Each row of a before or after table is a point. One or more steps were done to the points. Then noise was added and the rows were shuffled. The steps act on columns, c1 being the first. Write out the steps. A step turns or swaps two columns, mirrors them in a line or flattens them onto one, adds a multiple of one to another, or multiplies or shifts one. Angles are multiples of 10 degrees, from the lower column toward the higher: turns from -170 to 170, lines from 10 to 170 but not 90. Use the fewest steps. Two steps may share a column if one is a turn and the other turns, adds or multiplies; they go together, in the order done. Otherwise the lowest column goes first.

Before (13 x 3)
[[ 0.01 -0.25  0.14]
 [-0.16 -0.28 -0.03]
 [ 0.05 -0.32 -0.69]
 [-0.31 -0.24 -0.25]
 [-0.19 -0.35  0.04]
 [-0.13 -0.47 -0.80]
 [-0.10 -0.03 -0.05]
 [-0.10 -0.34  0.11]
 [-0.34  0.12 -0.14]
 [ 0.77 -0.27 -0.99]
 [ 0.04  0.19  0.09]
 [ 0.35 -0.47  0.09]
 [-0.12 -0.21  0.15]]
After (13 x 3)
[[ 0.84  0.91 -1.01]
 [-0.02 -0.57 -0.25]
 [ 0.17 -0.44  0.06]
 [ 0.70  0.22  0.07]
 [ 0.19 -0.30  0.13]
 [ 0.23 -0.08  0.13]
 [-0.39 -0.43 -0.16]
 [ 0.32 -0.40 -0.79]
 [ 0.32 -0.10 -0.65]
 [-0.03 -0.16 -0.03]
 [-0.14  0.17  0.11]
 [ 0.11 -0.38 -0.02]
 [ 0.07 -0.28  0.17]]
Steps: multiply c1 by 1.6; turn c1 and c2 by 60 degrees

Before (8 x 6)
[[-0.42 -0.48  0.35 -0.08  0.16  0.75]
 [-0.11 -0.33  0.02  0.23 -0.36  0.36]
 [ 0.00  0.00 -0.28  0.33  0.08  0.19]
 [-0.18  0.61 -0.05  0.14  0.21  0.56]
 [ 0.38 -0.14  0.11  0.13  0.25 -0.18]
 [-0.04  0.15  0.34  0.46  0.23  0.39]
 [-0.61 -0.14  0.20 -0.10  0.11  0.21]
 [ 0.08  0.23  0.00 -0.54 -0.29 -0.49]]
After (8 x 6)
[[ 0.10  0.19 -0.56  0.35 -0.65  0.05]
 [-0.25  0.28  0.50 -1.35 -0.05 -0.09]
 [ 0.61  0.17 -0.17 -0.26  0.07  0.24]
 [ 0.03  0.16 -0.36  0.57  0.47  0.10]
 [ 0.04 -0.05 -0.22  0.83 -0.05 -0.25]
 [-0.19 -0.43  0.20  0.33 -0.02  0.09]
 [ 0.10 -0.08 -0.32  1.14 -0.24  0.41]
 [ 0.55 -0.12 -0.69 -0.18  0.32  0.48]]
Steps: turn c2 and c5 by -120 degrees; turn c1 and c2 by -150 degrees; turn c3 and c6 by 80 degrees; multiply c4 by 2.5

Before (14 x 9)
[[-0.58  0.07 -0.38  0.38  0.03  0.11  0.37  0.02 -0.42]
 [ 0.26  0.24  0.02  0.33  0.19  0.81  0.21  0.20 -0.31]
 [ 0.00  0.13  0.37  0.04  0.48 -0.62  0.27 -0.07 -0.02]
 [-0.51 -0.34  0.72  0.16  0.20  0.00  0.78  0.35  0.30]
 [-0.20  0.69  0.15  0.35  0.41 -0.02  0.10 -0.12  0.08]
 [-0.21  0.09 -0.47 -0.23 -0.05 -0.09  0.26 -0.18 -0.17]
 [ 0.21  0.35 -0.01 -0.02  0.34 -0.08 -0.16 -0.18 -0.41]
 [-0.29  0.21  0.26  0.58  0.41 -0.23 -0.04  0.66 -0.79]
 [ 0.36  0.13 -0.11 -0.19  0.67  0.27  0.74 -0.18  0.30]
 [ 0.42 -0.50 -0.33  0.13  0.62  0.43 -0.17 -0.29 -0.31]
 [-0.02 -0.09 -0.36  0.14  0.38 -0.39  0.18 -0.11  0.21]
 [ 0.48 -0.10 -0.75 -0.27  0.31 -0.55  0.05  0.48  0.73]
 [-0.20 -0.40  0.49  0.61 -0.18  0.78  0.53 -0.62  0.33]
 [-0.07  0.11 -0.29  0.62 -0.25  0.12  0.39 -0.23 -0.55]]
After (14 x 9)
[[ 0.34 -0.62  0.15 -0.19  0.25  0.07  0.06 -0.34  0.34]
 [ 0.58  0.27  0.26 -0.29  0.82 -0.10 -0.01 -0.64 -0.35]
 [-0.23 -0.20 -0.47 -0.20  0.08 -0.32  0.20  0.08 -0.20]
 [ 0.60 -0.22 -0.27 -0.04  0.15 -0.02  0.28  0.10 -0.56]
 [ 0.16  0.49  0.72 -0.52 -0.05  0.35  0.53 -0.05  0.36]
 [-0.28  0.39 -0.75  0.50 -0.25 -0.90  0.05 -0.30  0.74]
 [-0.04 -0.40  0.00  0.23  0.54 -0.09 -0.12 -0.10 -0.10]
 [ 0.11  0.21 -0.34  0.42  0.68  0.27 -0.13  0.53  0.16]
 [ 0.04 -0.13  0.35  0.01  0.37 -0.44  0.18 -0.04  0.27]
 [-0.20 -0.20 -0.12  0.34  0.31  0.21  0.52  0.06  0.66]
 [ 0.62 -0.07  0.49 -0.18 -0.36  1.03  0.37  0.73  0.14]
 [ 0.14  0.01 -0.35 -0.01  0.15 -0.57  0.14  0.15  0.43]
 [ 0.38 -0.04 -0.39 -0.59  0.30 -0.06  0.25 -0.05 -0.30]
 [ 0.33 -0.07  0.02  0.29  0.33  0.83  0.13 -0.31 -0.10]]
Steps: swap c1 and c4; turn c2 and c8 by -140 degrees; add 0.5 times c3 to c6; turn c5 and c9 by 40 degrees; multiply c7 by 0.7

Before (14 x 14)
[[ 0.13 -0.41 -0.54 -0.10  0.45  0.01  0.26 -0.08  0.11 -0.62  0.56  0.08
   0.52  0.23]
 [-0.07 -0.36  0.06  0.34  0.13 -0.07 -0.04 -0.09 -0.65  0.70 -0.17 -0.53
   0.21  0.51]
 [ 0.16 -0.56  0.28  0.44 -0.58 -0.04  0.25 -0.41  0.41 -0.18  0.02 -0.67
  -0.24  0.11]
 [-0.32 -0.46 -0.43  0.20 -0.11  0.16  0.12 -0.10 -0.11 -0.56 -0.35 -0.17
  -0.03  0.23]
 [ 0.46 -0.30  0.10  0.36  0.25  0.18  0.43  0.15  0.08  0.35 -0.20  0.14
  -0.33 -0.13]
 [ 0.32  0.14 -0.33 -0.26  0.03  0.02  0.18  0.36 -0.67 -0.20  0.04  0.56
   0.31  1.03]
 [-0.33 -0.09 -0.08  0.70  0.16  0.08  0.96  0.35  0.46 -0.14  0.14  0.11
   0.15  0.15]
 [-0.17 -0.53  0.09  0.11 -0.35  0.40  1.42 -0.41 -0.33 -0.65 -0.22  0.14
   0.35  0.14]
 [-0.28 -0.28  0.05 -0.09 -0.32  0.65  0.21 -0.31  0.26  0.03  0.00 -0.15
  -0.17  0.41]
 [-0.28 -0.40 -0.09  0.00  0.49 -0.62 -0.17 -0.08  0.33  0.20  0.35  0.42
  -0.62 -0.21]
 [ 0.17  0.47  0.13 -0.24  0.25 -0.11  0.25  0.54  0.42 -0.62 -0.30 -0.33
   0.61  0.91]
 [-0.22 -0.47 -0.29 -0.10 -0.58  0.06 -0.11  0.10 -0.06  0.30 -0.03 -0.66
   0.13 -0.07]
 [-0.15 -0.04 -0.32  0.10  0.01  0.10  0.87 -0.03 -0.76 -0.13 -0.08 -0.07
  -0.82 -0.04]
 [-0.09  0.16 -0.02  0.12  0.00  0.54  0.36  0.08 -0.48 -0.44  0.41  0.60
   0.61  0.04]]
After (14 x 14)
[[ 0.46 -0.30  0.22 -0.30  0.24  0.17  0.53  0.15  0.07  0.34 -0.03 -0.13
  -0.36 -0.13]
 [-0.34 -0.46  0.43  0.22 -0.16  0.17 -0.31 -0.10 -0.11 -0.56 -0.14  0.02
  -0.01  0.23]
 [-0.07 -0.35  0.25 -0.24 -0.19 -0.07  0.02 -0.08 -0.65  0.70  0.01 -0.34
   0.23  0.52]
 [-0.28 -0.31 -0.10  0.02 -0.30  0.66  0.25 -0.31  0.26  0.05  0.13  0.18
  -0.18  0.43]
 [-0.15 -0.02  0.29  0.18 -0.03  0.08  0.53 -0.04 -0.76 -0.11 -0.05 -0.04
  -0.81 -0.04]
 [-0.16 -0.54  0.02 -0.14 -0.15  0.40  1.52 -0.42 -0.32 -0.66  0.03  0.33
   0.34  0.14]
 [ 0.15 -0.58  0.16 -0.50 -0.75 -0.05  0.53 -0.41  0.39 -0.19  0.30  0.13
  -0.27  0.11]
 [ 0.16  0.45 -0.28  0.07 -0.02 -0.12  0.39  0.55  0.43 -0.61 -0.52 -0.34
   0.62  0.92]
 [-0.27 -0.41  0.05  0.08  0.55 -0.59 -0.26 -0.07  0.34  0.19  0.53 -0.18
  -0.62 -0.20]
 [-0.24 -0.46  0.10  0.29 -0.74  0.06 -0.39  0.08 -0.06  0.28  0.22  0.14
   0.12 -0.07]
 [ 0.32  0.16  0.02  0.41  0.31  0.01 -0.15  0.35 -0.66 -0.22 -0.04  0.23
   0.29  1.05]
 [-0.33 -0.10  0.59 -0.38  0.15  0.09  0.87  0.35  0.46 -0.14  0.16 -0.05
   0.16  0.15]
 [ 0.12 -0.40  0.28  0.49  0.32 -0.02 -0.27 -0.08  0.11 -0.60  0.77 -0.30
   0.53  0.24]
 [-0.11  0.18  0.10 -0.07  0.32  0.54  0.33  0.08 -0.51 -0.45  0.34  0.27
   0.60  0.03]]
Steps: add -0.5 times c2 to c11; add 1 times c3 to c7; turn c3 and c4 by -130 degrees; multiply c12 by 0.7; turn c5 and c12 by -50 degrees

Before (11 x 20)
[[ 0.00  0.40  0.13 -0.08 -0.08 -0.52  0.17  0.51 -0.30  0.38  0.07  0.22
   0.53  0.22  0.51 -0.13 -0.40 -0.04  0.11  0.41]
 [ 0.08 -0.52  0.95 -0.11 -0.55  0.57  0.22  0.24 -0.01 -0.50  0.05  0.15
   0.43  0.10  0.46  0.03 -0.19 -0.06 -0.27  0.34]
 [ 0.04 -0.25  0.38  0.08 -0.31  0.07  0.44 -0.46 -0.37  0.73 -0.35  0.45
  -0.12  0.21 -0.32  0.09 -0.58  0.05  0.16 -0.21]
 [-0.44  0.37  0.34 -0.38 -0.20 -0.37 -0.51 -0.10  0.04  0.18 -0.35 -0.15
  -0.12 -0.05 -0.51 -0.41  0.35  0.49 -0.79 -0.42]
 [-0.24 -0.32  0.95 -0.35 -0.45  0.55  0.81  0.44  0.06 -0.11  0.14 -0.34
   0.46  0.01  0.35  0.39 -0.36 -0.20  0.03  0.03]
 [-0.41 -0.11  0.56  0.15  0.28  0.02 -0.06 -0.21 -0.27  0.60 -0.56  0.65
  -0.17 -0.26 -0.05 -0.06 -0.77 -0.19 -0.01 -0.54]
 [-0.34 -0.24  0.28  0.37 -0.18  0.34  0.43  0.44 -0.70 -0.17  0.51 -0.17
   0.57  0.25  0.45 -0.01 -0.29 -0.24  0.07  0.23]
 [ 0.06  0.14  0.21 -0.17 -0.23  0.28  0.11  0.37 -0.25  0.11  0.32  0.17
   0.14  0.25  0.26  0.43 -0.40 -0.39 -0.33  0.10]
 [-0.01  0.29 -0.13 -0.15  0.01 -0.11  0.66  0.21 -0.46  0.40 -0.08  0.18
   0.67 -0.09  0.31 -0.07 -0.34 -0.21 -0.65  0.50]
 [-0.41 -0.20 -0.05 -0.26 -0.31 -0.33  0.05 -0.28 -0.40  0.39 -0.65  0.60
  -0.15  0.10 -0.10 -0.05 -0.57  0.41 -0.29 -0.99]
 [-0.87  0.33  0.12 -0.47 -0.50  0.32 -0.35 -0.31  0.25  0.41 -0.32  0.35
   0.10  0.38 -0.47 -0.57 -0.27  0.79 -0.65 -0.68]]
After (11 x 20)
[[ 0.06  0.11  0.67 -0.14 -0.25  0.23  0.07  0.38  0.32 -0.30  0.37  0.18
   0.15  0.30 -0.26  0.41  0.28 -0.35  0.48  0.01]
 [-0.39 -0.21 -0.67 -0.28 -0.52 -0.36  0.02 -0.25 -0.15 -0.29 -0.67  0.61
   0.47  0.09  0.10 -0.04  0.57  0.34 -0.29 -0.08]
 [ 0.08 -0.54  0.01 -0.08 -0.45  0.56  0.21  0.19  0.40 -0.42  0.05  0.15
  -0.09  0.06 -0.46 -0.03 -0.36  0.10  1.03 -0.07]
 [-0.34 -0.25  0.56  0.40 -0.15  0.31  0.47  0.40  0.77 -0.29  0.52 -0.18
   0.43  0.26 -0.42 -0.01 -0.02 -0.02  0.57 -0.04]
 [ 0.03 -0.27 -0.76  0.09 -0.34  0.06  0.44 -0.42  0.01 -0.15 -0.35  0.48
   0.42  0.21  0.33  0.06  0.91  0.03  0.13 -0.04]
 [-0.41 -0.14 -0.94  0.12  0.17  0.01 -0.05 -0.22  0.00 -0.45 -0.58  0.64
   0.28 -0.30  0.08 -0.08  0.93 -0.30  0.26  0.06]
 [-0.86  0.31  0.11 -0.46 -0.58  0.27 -0.33 -0.31 -0.22 -0.03 -0.30  0.37
  -0.20  0.39  0.45 -0.58  0.46  0.79  0.16 -0.13]
 [-0.43  0.37  0.12 -0.35 -0.31 -0.36 -0.52 -0.09 -0.29  0.36 -0.35 -0.15
   0.11 -0.07  0.45 -0.40 -0.01  0.44  0.41  0.00]
 [ 0.01  0.39 -0.02 -0.02 -0.03 -0.55  0.18  0.51  0.59 -0.18  0.04  0.22
   0.13  0.25 -0.49 -0.13  0.52  0.13  0.10  0.00]
 [-0.23 -0.32 -0.11 -0.35 -0.42  0.54  0.81  0.42  0.44 -0.41  0.14 -0.29
  -0.23 -0.01 -0.33  0.37  0.06 -0.03  0.92 -0.13]
 [ 0.01  0.29  0.61 -0.13  0.11 -0.11  0.63  0.21  0.85 -0.07 -0.12  0.19
   0.20 -0.08 -0.32 -0.13  0.52  0.07  0.08  0.01]]
Steps: add -1.5 times c11 to c19; turn c3 and c19 by 110 degrees; flatten c5 and c20 onto the line at 10 degrees; turn c13 and c18 by 20 degrees; turn c9 and c13 by -110 degrees; mirror c10 and c17 in the line at 30 degrees; multiply c15 by -1

Before (14 x 32)
[[ 0.18  0.28 -0.24  0.19 -0.13 -0.03  0.12 -0.15  0.37 -0.17  0.26 -0.44
   0.15 -0.19 -0.64  0.51 -0.34 -0.05  0.55  0.01 -0.60  0.36  0.41  0.23
  -0.12 -0.09 -0.02  0.05  0.49  0.11  0.12  0.30]
 [ 0.07  0.23  0.48  0.17  1.00  0.49  0.50 -0.95  0.12  0.68 -0.05 -0.33
   0.57  0.18 -0.41 -0.25 -0.38 -0.08  0.07  0.25 -0.66 -0.07 -0.04 -0.09
   0.26 -0.05 -0.16  0.21 -1.58 -0.05 -0.40  0.12]
 [ 0.20 -1.05 -0.22  0.42 -0.20  1.16 -0.01 -0.17  0.26  0.16 -0.20  0.05
  -0.08  0.21 -0.41 -0.28 -0.43 -0.15 -0.04  0.50  0.08  0.08  0.19  0.19
  -0.06  0.35  0.08 -0.12 -0.67  0.19 -0.04  0.27]
 [-0.22 -0.02 -0.23 -0.04 -0.32 -0.23  0.16 -0.02 -0.12  0.19 -0.20  0.00
  -0.07  0.14 -0.22 -0.38 -0.06 -0.54  0.26  0.54 -0.56  0.10  0.20 -0.34
   0.20 -0.02 -0.49 -0.01  0.34  0.11 -0.29  0.40]
 [-0.50  0.25  0.12 -0.03 -0.31  0.81 -0.30 -1.39 -0.14 -0.17 -0.19  0.39
   0.95 -0.04 -0.27  0.49  0.04  0.05 -0.20 -0.23 -0.48  0.15  0.21  0.25
   0.32 -0.18 -0.22  1.18  0.52  0.26 -0.05  0.16]
 [ 0.02  0.22  0.08  0.35  0.09 -0.16  0.39 -1.01 -0.13  0.68 -0.18  0.83
  -0.07  0.28 -0.52 -0.32 -0.09  0.10 -0.07 -0.74  0.23 -0.17  0.21 -0.01
   0.06 -0.17 -0.28 -0.20  0.38 -0.12 -0.08  0.34]
 [-0.29  0.11 -0.17  0.02  1.63 -0.26  0.47 -0.78  0.27  0.06 -0.09 -0.34
   0.19  0.05  0.85 -0.39 -0.20 -0.24 -0.15  0.20 -0.36  0.34 -0.24  0.19
  -0.19  0.43  0.01 -0.19  0.37  0.54 -0.19  0.28]
 [ 0.10 -0.92 -0.11  0.19 -0.28 -0.15 -0.02 -0.45 -0.18 -0.15 -0.21 -0.19
   0.08  0.32  0.12 -0.08 -0.32  0.15  0.09  0.18 -0.52  0.28  0.50  0.22
   0.14  0.12  0.06 -0.22  0.38  0.01 -0.41 -0.03]
 [ 0.04  0.29  0.39  0.02 -0.10  0.25  0.42 -0.12  0.26  0.07 -0.32 -0.01
  -0.07  0.15 -0.21 -0.35 -0.05 -0.13 -0.21  0.49 -0.15 -0.11  0.39  0.07
   0.07 -0.19  0.04 -0.23  0.51  0.04 -0.25  0.18]
 [-1.21  0.26  0.15 -0.01  0.07  0.61  0.44 -0.22 -0.19  0.09  0.12 -0.26
   0.02  0.22 -0.24 -0.10 -0.59  0.14  0.72  0.01 -0.23  0.24  0.20  0.14
   0.24 -0.03  0.16  0.22 -0.91  0.02 -0.18  0.26]
 [ 0.06  0.09 -0.30  0.04  0.67 -0.17 -0.04  0.04  0.41 -0.08 -0.28 -0.29
   0.16  0.35 -0.23  0.05 -0.05 -0.68 -0.16 -0.23 -0.59 -0.09  0.38 -0.23
  -0.13  0.08  0.13 -0.19  0.40 -0.20 -0.14  0.36]
 [-0.22  0.17 -0.25  0.07 -0.33  0.33  0.39 -0.05 -0.16 -0.21 -0.27 -0.29
   0.21  0.08  0.00  0.25 -1.99  0.20  0.00  0.26 -0.35 -0.14  0.41  0.15
   0.18 -0.24  0.06 -0.12 -0.08 -0.01 -0.81  0.01]
 [-0.91  0.10 -0.09  1.28 -0.27 -0.18  0.40 -0.07 -0.12  0.34 -0.13 -0.34
   0.39  0.35 -0.03  0.14  0.03 -0.47 -0.06  0.43  0.70  0.15  0.07  0.24
  -0.35 -0.12  0.07 -0.09  0.52  0.32  0.03  0.13]
 [ 0.01 -0.13 -0.20  0.07 -0.31  0.21  0.39 -0.22  0.43  0.58  0.89 -0.29
   0.06 -0.47  0.34 -0.01 -0.09 -0.01 -0.12  0.27 -0.59  0.08  0.29 -0.23
   0.03  0.31  0.05 -0.12  0.37 -0.15  0.14 -0.42]]
After (14 x 32)
[[ 0.23 -0.05 -0.22 -0.04 -0.32 -0.23 -0.25 -0.37 -0.11  0.19 -0.21  0.21
  -0.06 -0.11 -0.23 -0.05 -0.04 -0.54 -0.14  0.54 -0.54  0.10  0.17 -0.35
   0.20 -0.02 -0.49 -0.01  0.33  0.12 -0.19  0.41]
 [-0.01 -0.03  0.40  0.02 -0.10  0.25 -0.19 -0.33  0.28  0.07 -0.32 -0.18
  -0.09 -0.16 -0.21  0.06  0.28 -0.12  0.12  0.49 -0.15 -0.10  0.39  0.06
   0.08 -0.18  0.06 -0.22  0.51  0.02 -0.47  0.19]
 [-0.03 -0.31 -0.11  0.20 -0.29 -0.16 -0.40 -0.15 -0.18 -0.16 -0.21  0.17
  -0.05 -0.33  0.13  0.42 -0.91  0.15  0.10  0.17 -0.52  0.29  0.47  0.25
   0.15  0.14  0.05 -0.22  0.38  0.00 -0.04 -0.03]
 [ 0.01 -0.03 -0.31  0.04  0.66 -0.16 -0.16  0.06  0.41 -0.09 -0.28 -0.01
  -0.04 -0.35 -0.24 -0.03  0.10 -0.68  0.36 -0.22 -0.59 -0.09  0.36 -0.24
  -0.15  0.09  0.14 -0.18  0.38 -0.18  0.01  0.36]
 [ 0.94  0.05 -0.09  1.29 -0.30 -0.19  0.08  0.14 -0.11  0.31 -0.15  0.12
   0.15 -0.19 -0.03  0.08  0.10 -0.48  0.32  0.42  0.71  0.14  0.06  0.25
  -0.36 -0.11  0.07 -0.07  0.50  0.34 -0.37  0.13]
 [ 0.24 -1.98 -0.24  0.05 -0.32  0.34 -0.73  0.24 -0.15 -0.20 -0.28  0.16
   0.00 -0.03 -0.01  0.09  0.17  0.18  0.27  0.26 -0.35 -0.13  0.41  0.14
   0.19 -0.24  0.07 -0.12 -0.07 -0.01 -0.51  0.03]
 [ 0.29 -0.19 -0.16  0.03  1.64 -0.25 -0.10 -0.51  0.27  0.07 -0.09  0.07
  -0.06  0.00  0.86  0.71  0.13 -0.22  0.38  0.20 -0.36  0.35 -0.26  0.20
  -0.18  0.44  0.02 -0.20  0.35  0.54 -0.50  0.27]
 [-0.21 -0.35 -0.23  0.19 -0.12 -0.03  0.13  0.48  0.36 -0.19  0.26  0.69
  -0.17  0.17 -0.64  0.23  0.30 -0.05  0.11  0.02 -0.59  0.37  0.40  0.23
  -0.11 -0.10 -0.01  0.05  0.49  0.11 -0.09  0.32]
 [ 0.02 -0.09  0.09  0.36  0.08 -0.17 -0.02 -0.51 -0.14  0.67 -0.19 -0.47
   0.53 -0.28 -0.51  0.94  0.21  0.11 -0.68 -0.75  0.24 -0.16  0.20 -0.01
   0.06 -0.18 -0.27 -0.21  0.39 -0.10 -0.41  0.35]
 [-0.15 -0.44 -0.22  0.43 -0.20  1.18 -0.03 -0.29  0.26  0.17 -0.20 -0.05
  -0.04 -0.23 -0.40  0.11 -1.06 -0.14 -0.02  0.51  0.08  0.08  0.20  0.19
  -0.03  0.37  0.08 -0.14 -0.68  0.20  0.01  0.27]
 [ 1.24 -0.59  0.14 -0.02  0.07  0.62 -0.10 -0.14 -0.18  0.10  0.11  0.75
  -0.16 -0.01 -0.25  0.21  0.27  0.14 -0.13  0.00 -0.23  0.24  0.20  0.15
   0.23 -0.03  0.16  0.22 -0.90  0.02 -0.45  0.26]
 [-0.03 -0.39  0.49  0.18  1.00  0.49 -0.31 -0.42  0.11  0.68 -0.06  0.20
   0.35 -0.20 -0.39  0.89  0.23 -0.08  0.24  0.27 -0.66 -0.06 -0.06 -0.10
   0.25 -0.07 -0.16  0.19 -1.57 -0.03 -0.57  0.12]
 [ 0.49  0.01  0.13 -0.03 -0.32  0.79 -0.10  0.24 -0.15 -0.16 -0.18 -0.39
   1.23  0.13 -0.26  1.45  0.27  0.05 -0.25 -0.22 -0.47  0.16  0.22  0.25
   0.32 -0.19 -0.22  1.19  0.52  0.27  0.29  0.15]
 [-0.11 -0.09 -0.21  0.08 -0.31  0.20  0.18 -0.05  0.42  0.59  0.89  0.04
  -0.14  0.45  0.32  0.23 -0.12 -0.02  0.29  0.27 -0.59  0.08  0.30 -0.23
   0.04  0.31  0.06 -0.11  0.38 -0.16 -0.37 -0.42]]
Steps: turn c1 and c14 by -170 degrees; swap c2 and c17; turn c7 and c31 by -80 degrees; turn c8 and c16 by -80 degrees; add 0.7 times c12 to c13; turn c12 and c19 by -120 degrees
